Each row is a point. Each copy is the shape, with its points in the same order, stretched, turned, moved and blurred by noise. Say if it was mirrored as well.

Shape, 6 rows:
[[ 0.41  0.08 -0.13]
 [ 0.34  0.20  0.04]
 [-0.03  0.26  0.23]
 [ 0.24 -0.34 -0.33]
 [-0.05  0.09  0.07]
 [-0.59  0.33 -0.13]]
Copy 1 (6 x 3):
[[-0.34  0.21  0.16]
 [-0.18  0.25  0.07]
 [ 0.17  0.27 -0.24]
 [-0.42 -0.25  0.24]
 [ 0.09  0.19 -0.16]
 [ 0.20 -0.04 -0.75]]
Copy 1 is: mirrored
Copy 2 (6 x 3):
[[ 0.35  0.16  0.31]
 [ 0.14  0.30  0.23]
 [-0.15  0.31  0.06]
 [ 0.42 -0.16  0.14]
 [-0.05  0.16  0.03]
 [-0.77 -0.13  0.16]]
Copy 2 is: mirrored
Copy 3 (6 x 3):
[[ 0.12 -0.43 -0.21]
 [-0.06 -0.45 -0.11]
 [-0.26 -0.16  0.17]
 [ 0.50 -0.08 -0.18]
 [-0.07 -0.09  0.13]
 [-0.43  0.40  0.07]]
Copy 3 is: mirrored

Shape, 11 rows:
[[-0.06  0.17 -0.20  0.05  0.15 -0.03]
 [ 0.21  0.29 -0.19  0.07 -0.13 -0.51]
 [ 0.16  0.29 -0.05 -0.12  0.26  0.24]
 [ 0.08 -0.70 -0.04 -0.72 -0.05  0.29]
 [-0.20 -0.29  0.06 -0.07 -0.07  0.05]
 [ 0.18  0.25 -0.16  0.11 -0.14  0.30]
 [ 0.30  0.02  0.20 -0.07 -0.14  0.19]
 [-0.05  0.02 -0.25 -0.31 -0.13  0.28]
 [ 0.23  0.20 -0.17 -0.01  0.42  0.29]
 [ 0.13 -0.08 -0.21  0.10  0.56  0.24]
 [ 0.24  0.11 -0.28  0.01 -0.05 -0.05]]
Copy 1:
[[-0.15  0.29  0.09  0.27  0.10  0.09]
 [-0.06  0.45  0.10  0.03 -0.37  0.24]
 [ 0.22  0.36  0.19  0.30  0.36 -0.02]
 [ 0.11  0.00  0.16 -0.89  0.27 -0.49]
 [-0.07 -0.12 -0.04 -0.21  0.06 -0.04]
 [ 0.10  0.48 -0.22  0.31  0.20  0.10]
 [ 0.40  0.17 -0.09 -0.02  0.10 -0.03]
 [-0.10  0.41 -0.01 -0.21  0.34 -0.01]
 [ 0.16  0.41  0.11  0.48  0.32 -0.16]
 [ 0.00  0.18  0.08  0.53  0.19 -0.31]
 [-0.02  0.51 -0.07  0.10 -0.09  0.02]]
Copy 1 is: only turned
Copy 2 (11 x 6):
[[-0.01 -0.30 -0.13 -0.01  0.23 -0.19]
 [ 0.14 -0.62  0.14 -0.52  0.05 -0.48]
 [ 0.17 -0.21  0.12  0.19  0.42 -0.07]
 [ 0.43  1.11  0.40 -0.25  0.00  0.28]
 [-0.19  0.29  0.06 -0.04 -0.03  0.03]
 [ 0.18 -0.45  0.07  0.10  0.09  0.19]
 [ 0.16 -0.14  0.51  0.05  0.01  0.07]
 [ 0.16  0.13 -0.02 -0.11  0.20  0.29]
 [ 0.30 -0.25 -0.01  0.26  0.40 -0.18]
 [ 0.26 -0.02 -0.15  0.34  0.29 -0.32]
 [ 0.29 -0.35  0.04 -0.20  0.05 -0.23]]
Copy 2 is: mirrored
Copy 3 (11 x 6):
[[-0.01 -0.12 -0.11  0.21  0.20  0.45]
 [ 0.53 -0.19 -0.05  0.43 -0.35  0.12]
 [ 0.06  0.33 -0.31  0.17  0.17  0.60]
 [-0.74 -0.29 -0.56 -0.23  0.04 -0.26]
 [-0.42 -0.09  0.02 -0.02  0.28 -0.12]
 [-0.17  0.15  0.07  0.12 -0.11  0.51]
 [-0.06  0.31 -0.13 -0.06 -0.17 -0.01]
 [-0.50 -0.14 -0.23  0.23 -0.02  0.32]
 [-0.01  0.20 -0.39 -0.03  0.24  0.80]
 [-0.08 -0.01 -0.33 -0.28  0.50  0.72]
 [ 0.10 -0.22 -0.14  0.17 -0.24  0.35]]
Copy 3 is: only turned

Shape, 13 rows:
[[-0.04 -0.50 -0.19 -0.02  0.33  0.18  0.03 -0.25]
 [ 0.19 -0.01  0.12 -0.20  0.10 -0.28 -0.15 -0.06]
 [ 0.23  0.16  0.12  0.06  0.06 -0.19  0.05  0.37]
 [-0.19  0.15  0.09 -0.35  0.12 -0.14  0.55 -0.28]
 [-0.39 -0.16 -0.46  0.08  0.11  0.16  0.01  0.16]
 [-0.12 -0.56 -0.12 -0.11  0.31  0.32 -0.01  0.14]
 [ 0.23  0.20  0.15  0.09  0.40 -0.28 -0.24  0.30]
 [ 0.00 -0.10 -0.23 -0.16  0.48  0.36  0.10 -0.02]
 [ 0.31  0.00 -0.15  0.05  0.08  0.17 -0.24  0.34]
 [ 0.11  0.32  0.18 -0.46  0.14 -0.56  0.15 -0.20]
 [ 0.32  0.19  0.05  0.11  0.27 -0.18  0.13  0.23]
 [ 0.15  0.23  0.01  0.34  0.01 -0.04 -0.20  0.20]
 [-0.11 -0.19  0.19 -0.18  0.33  0.29 -0.02 -0.08]]
Copy 1 (13 x 8):
[[ 0.06 -0.34 -0.54  0.24 -0.38  0.31  0.24 -0.02]
 [ 0.20  0.08 -0.07 -0.13 -0.23 -0.02  0.08 -0.29]
 [ 0.22 -0.08  0.25 -0.44  0.06  0.02  0.00 -0.11]
 [ 0.22 -0.08 -0.58  0.04  0.38 -0.07 -0.27 -0.44]
 [-0.40 -0.38 -0.18 -0.06 -0.19  0.20 -0.28  0.33]
 [ 0.18 -0.53 -0.24  0.23 -0.47  0.49 -0.03  0.06]
 [ 0.28 -0.18  0.29 -0.44 -0.23 -0.28  0.09 -0.05]
 [ 0.24 -0.31 -0.43  0.16 -0.19  0.15 -0.13  0.23]
 [ 0.11 -0.02  0.21 -0.19 -0.27  0.25  0.03  0.31]
 [ 0.27  0.23 -0.30 -0.24  0.09 -0.29 -0.19 -0.57]
 [ 0.27 -0.11  0.02 -0.47  0.08 -0.08  0.12 -0.05]
 [-0.04 -0.03  0.33 -0.33  0.01 -0.14  0.18  0.16]
 [ 0.41 -0.34 -0.19  0.34 -0.22  0.10 -0.01 -0.10]]
Copy 1 is: only turned
Copy 2:
[[-0.87 -0.45  0.31 -0.24 -0.22  0.13  0.16 -0.07]
 [-0.11 -0.15  0.15  0.05  0.38 -0.04 -0.26 -0.15]
 [ 0.41 -0.41  0.16  0.17  0.12 -0.05 -0.18 -0.09]
 [-0.15  0.33  0.63 -0.11  0.01 -0.36 -0.16 -0.13]
 [-0.32 -0.44 -0.01  0.12 -0.64  0.00  0.13  0.37]
 [-0.56 -0.62  0.31 -0.39 -0.42  0.39 -0.02  0.18]
 [ 0.18 -0.40  0.13  0.49  0.06  0.15 -0.27 -0.17]
 [-0.48 -0.31  0.52  0.01 -0.19  0.32  0.39  0.23]
 [ 0.05 -0.63 -0.06  0.12  0.08  0.27  0.33  0.23]
 [ 0.04  0.30  0.54  0.30  0.58 -0.38 -0.53 -0.18]
 [ 0.20 -0.37  0.33  0.30  0.13 -0.04  0.01 -0.16]
 [ 0.25 -0.32 -0.29  0.31 -0.07  0.03  0.17 -0.13]
 [-0.35 -0.16  0.22 -0.33 -0.20  0.41  0.04 -0.07]]
Copy 2 is: only turned
Copy 3:
[[-0.40 -0.26 -0.18 -0.20 -0.09  0.16 -0.05 -0.42]
 [ 0.27 -0.26 -0.48  0.19  0.14  0.09 -0.12 -0.06]
 [ 0.17  0.08 -0.42  0.13  0.26 -0.13 -0.11  0.35]
 [ 0.20  0.10 -0.56  0.05 -0.15  0.48  0.53 -0.42]
 [-0.44  0.27  0.05  0.02 -0.35  0.03 -0.17 -0.05]
 [-0.62 -0.03 -0.06 -0.13  0.23  0.27 -0.29 -0.26]
 [ 0.29  0.00 -0.63  0.07  0.18 -0.35 -0.50  0.09]
 [-0.23  0.04 -0.44 -0.43 -0.01  0.27 -0.27 -0.35]
 [-0.02 -0.02 -0.25 -0.10  0.19 -0.05 -0.47  0.36]
 [ 0.63 -0.15 -0.85  0.34 -0.02  0.26  0.20 -0.23]
 [ 0.22  0.06 -0.65 -0.04  0.14 -0.18 -0.06  0.19]
 [ 0.20  0.07 -0.17 -0.07 -0.02 -0.39 -0.31  0.33]
 [-0.19 -0.05 -0.19 -0.21  0.23  0.24 -0.27 -0.49]]
Copy 3 is: mirrored

Shape, 15 rows:
[[-0.24  0.46  0.21 -0.12 -0.06  0.13 -0.02  0.09  0.20 -0.35 -0.36]
 [ 0.53 -0.07  0.27  0.22  0.05  0.16  0.06  0.26 -0.02  0.05  0.08]
 [-0.24  0.14 -0.01  0.01  0.07 -0.20  0.02  0.49  0.02  0.00 -0.23]
 [ 0.44  0.23  0.30  0.11  0.33  0.57 -0.01  0.28  0.09 -0.26 -0.23]
 [-0.29  0.43 -0.09 -0.45 -0.26  0.39  0.27  0.00 -0.27  0.06  0.24]
 [-0.06  0.28  0.32  0.13  0.09  0.18 -0.01  0.04  0.11 -0.11  0.28]
 [ 0.24  0.16  0.44  0.02  0.45 -0.05  0.08  0.32  0.16 -0.09 -0.53]
 [-0.15 -0.23 -0.25 -0.36  0.44 -0.13  0.33  0.10 -0.15 -0.02 -0.12]
 [ 0.14  0.28  0.01  0.22  0.40 -0.22 -0.25  0.09 -0.07  0.43  0.08]
 [-0.20  0.44  0.12 -0.47  0.26 -0.18  0.01  0.09 -0.17 -0.30 -0.14]
 [ 0.05 -0.06  0.47  0.14 -0.31  0.02  0.19  0.15 -0.19  0.10 -0.10]
 [ 0.14  0.45 -0.20 -0.15  0.09  0.20  0.13 -0.31 -0.28 -0.41  0.17]
 [-0.03 -0.16 -0.17  0.01  0.04  0.37 -0.26 -0.37 -0.15 -0.01  0.28]
 [ 0.19  0.10 -0.07 -0.11 -0.09 -0.20  0.51 -0.07 -0.03  0.27 -0.02]
 [ 0.51  0.31  0.14 -0.26  0.08 -0.24  0.05  0.02  0.22 -0.15 -0.17]]
Copy 1, 15 rows:
[[-0.25 -0.04 -0.12  0.45 -0.04 -0.25  0.16  0.44 -0.20  0.27 -0.38]
 [-0.51 -0.39  0.34  0.19 -0.13  0.14 -0.04 -0.30  0.15 -0.52 -0.27]
 [ 0.06 -0.02 -0.26 -0.30 -0.32 -0.06  0.27  0.19 -0.06  0.02 -0.46]
 [-0.77 -0.73  0.14  0.65 -0.29 -0.34  0.13 -0.11 -0.11 -0.12 -0.13]
 [ 0.36  0.06  0.45  0.26 -0.05  0.19  0.23  0.51 -0.35 -0.56  0.08]
 [-0.34 -0.11  0.04  0.37  0.11  0.52  0.21 -0.03 -0.15 -0.26 -0.20]
 [-0.65 -0.44  0.00  0.23 -0.45 -0.13  0.06  0.26  0.09  0.49 -0.49]
 [ 0.43 -0.05  0.38 -0.50 -0.24 -0.09  0.09  0.25 -0.13  0.43  0.23]
 [-0.01 -0.31 -0.54  0.00 -0.29  0.61 -0.12 -0.23  0.40 -0.19 -0.08]
 [ 0.14 -0.13 -0.09  0.07  0.03  0.18 -0.14  0.57 -0.37  0.56 -0.13]
 [-0.50  0.27  0.40  0.01 -0.31  0.25  0.05  0.31  0.04 -0.43 -0.49]
 [-0.05 -0.43  0.09  0.26  0.48  0.12 -0.27  0.25 -0.18 -0.17  0.57]
 [ 0.17  0.18  0.10  0.33 -0.05  0.10 -0.22 -0.46 -0.01 -0.35  0.43]
 [ 0.08 -0.10  0.50 -0.18  0.10  0.23  0.02  0.40  0.37 -0.32  0.00]
 [-0.14 -0.47  0.20  0.40  0.35 -0.01 -0.40  0.15  0.23  0.23 -0.32]]
Copy 1 is: only turned
Copy 2 (15 x 11):
[[-0.08  0.21  0.18 -0.24  0.33  0.23  0.26  0.38 -0.47  0.17 -0.26]
 [-0.08  0.22  0.06  0.14 -0.15  0.53  0.12 -0.29 -0.27 -0.23  0.20]
 [ 0.26  0.20 -0.15 -0.03  0.15  0.39 -0.07  0.16 -0.54  0.36  0.01]
 [-0.10  0.73  0.52  0.42  0.15  0.68  0.26  0.11 -0.34 -0.25  0.01]
 [ 0.00 -0.53  0.02  0.08 -0.04  0.10  0.40  0.47 -0.08 -0.11 -0.48]
 [ 0.08 -0.06  0.35 -0.04  0.12  0.47  0.54  0.13 -0.07  0.02 -0.09]
 [ 0.06  0.91  0.25 -0.04  0.07  0.58 -0.13  0.19 -0.46 -0.30  0.30]
 [ 0.12  0.26 -0.32  0.10 -0.18 -0.05 -0.60  0.15  0.10 -0.14 -0.19]
 [ 0.22 -0.13  0.50  0.03 -0.07  0.09  0.06 -0.07  0.20  0.01  0.51]
 [ 0.00  0.31  0.27 -0.28 -0.11  0.25 -0.14  0.43 -0.18  0.08 -0.34]
 [-0.19  0.11 -0.26 -0.14 -0.08  0.56  0.02  0.13 -0.37 -0.11  0.27]
 [-0.12 -0.26  0.52  0.03  0.05  0.03  0.02  0.14  0.19 -0.15 -0.36]
 [-0.18 -0.44  0.03  0.13 -0.09 -0.16  0.06 -0.09  0.50  0.28 -0.22]
 [ 0.12 -0.27 -0.07 -0.15 -0.04 -0.12 -0.15 -0.16 -0.13 -0.52  0.06]
 [-0.07  0.30  0.32 -0.25 -0.10 -0.02 -0.12 -0.21 -0.27 -0.33 -0.10]]
Copy 2 is: only turned
Copy 3 (15 x 11):
[[ 0.53  0.23  0.11  0.01 -0.01  0.10  0.09 -0.50 -0.17  0.16  0.01]
 [ 0.03  0.16  0.29 -0.27  0.21  0.53 -0.32  0.22  0.19 -0.08 -0.27]
 [ 0.34  0.15  0.10 -0.14  0.27 -0.37 -0.07 -0.18 -0.18  0.14  0.06]
 [ 0.20  0.50  0.32 -0.47 -0.06  0.61 -0.38 -0.27 -0.03  0.03 -0.23]
 [ 0.20 -0.23  0.27 -0.16 -0.39 -0.18  0.14  0.22 -0.17  0.23 -0.01]
 [ 0.14 -0.18  0.15 -0.01 -0.15  0.43 -0.34 -0.13  0.07  0.08 -0.25]
 [ 0.37  0.58 -0.14 -0.54  0.27  0.42 -0.23 -0.34  0.14 -0.04 -0.07]
 [-0.28 -0.01 -0.42 -0.68  0.19 -0.27  0.08 -0.09 -0.01 -0.08  0.02]
 [ 0.04  0.24 -0.29  0.01 -0.13 -0.08 -0.36  0.10  0.25  0.23 -0.48]
 [ 0.31  0.00 -0.35 -0.37  0.02 -0.09  0.20 -0.32 -0.32  0.00 -0.38]
 [ 0.30  0.03  0.29 -0.15  0.32  0.36  0.12  0.23  0.25  0.23  0.09]
 [ 0.00  0.07 -0.26 -0.07 -0.39  0.20  0.12  0.01 -0.45 -0.03 -0.39]
 [-0.47 -0.18 -0.03 -0.05 -0.39  0.08  0.10 -0.11  0.20  0.31 -0.45]
 [ 0.09  0.12 -0.24 -0.16  0.08  0.10 -0.01  0.48  0.18 -0.15  0.17]
 [ 0.26  0.35 -0.22 -0.17  0.15  0.30 -0.01 -0.08 -0.01 -0.42 -0.34]]
Copy 3 is: only turned
Copy 4 (15 x 11):
[[ 0.03 -0.09  0.00  0.22 -0.60  0.05 -0.30 -0.49 -0.32  0.13  0.08]
 [ 0.06 -0.42 -0.50 -0.04  0.36 -0.20 -0.42 -0.01  0.35 -0.31  0.16]
 [ 0.20 -0.06 -0.26 -0.14 -0.39  0.27 -0.03 -0.19  0.04  0.14  0.17]
 [ 0.30 -0.42 -0.52  0.13 -0.20 -0.24 -0.59 -0.27  0.30 -0.39 -0.22]
 [ 0.24  0.18  0.23  0.78  0.19  0.14  0.06 -0.03 -0.50  0.36  0.10]
 [ 0.12 -0.15  0.01  0.17 -0.10  0.18 -0.38 -0.07 -0.12 -0.20  0.29]
 [ 0.15 -0.19 -0.52 -0.50 -0.36  0.00 -0.71 -0.44  0.30 -0.21 -0.09]
 [ 0.58  0.18 -0.05 -0.44  0.18  0.36  0.15 -0.27 -0.03 -0.10 -0.16]
 [-0.12  0.19 -0.14 -0.48 -0.20 -0.02 -0.18  0.31  0.12 -0.26  0.21]
 [ 0.54  0.11 -0.10 -0.10 -0.43  0.13 -0.21 -0.43 -0.59  0.13  0.16]
 [-0.25 -0.46 -0.16  0.10  0.31  0.09 -0.34  0.04 -0.04  0.22  0.20]
 [ 0.27  0.03 -0.04  0.29 -0.02 -0.11  0.00 -0.19 -0.72 -0.25 -0.04]
 [ 0.03 -0.15  0.48  0.07  0.21 -0.09  0.30  0.25 -0.16 -0.27 -0.01]
 [-0.13  0.27 -0.10 -0.06  0.55  0.10 -0.12 -0.18 -0.10  0.02  0.10]
 [ 0.15  0.14 -0.36 -0.28  0.09 -0.39 -0.45 -0.55 -0.12 -0.18  0.25]]
Copy 4 is: mirrored
